Each point is reached from the start by the listed moves, each made once or not at all, plus a little noise. Say if it took an odd or an even number of moves. Then give how often each move was made.
In the rows, zero is written as 128.

Moves:
(1): [135 144  80]
(2): [ 95 148 125]
(3): [134 192 160]
Start: [167 128 158]
Points:
[140 212 182] -> even (0, 1, 1)
[180 208 142] -> even (1, 0, 1)
[172 132 161] -> even (0, 0, 0)
[135 148 156] -> odd (0, 1, 0)
[142 169 106] -> even (1, 1, 0)

Moves:
(1): [151 146 168 138 123 132 115 167 171 142]
(2): [124 149  62 164 103 130  92 101 116 111]
(3): [107 138 150 165 114 169 133  78 108 121]
(4): [130 127 140 162 149 135  85 128 127 155]
(5): [146 152 137 141 159 136 141 104 139 152]
(6): [141 102 121  83 132 140 115 141 181 126]
(7): [101 124 143 182 147 122 137 147 159 129]
(8): [104 159  97  59 112 130 120 122 145 122]
(9): [131 111 155 148 136  78 106 126 139 110]
Start: [158 143 148 127 156  78 157 123 103 140]
Points:
[143 167 125 133 139  44  69 160 246 109] -> even (1, 1, 0, 0, 0, 1, 1, 1, 1)
[135 197 193 126 172 133 152 118 238 160] -> even (1, 0, 1, 0, 1, 1, 1, 1, 0)
[155 211 108 131 161 100 106 141 249 156] -> even (1, 1, 0, 0, 1, 1, 1, 1, 0)
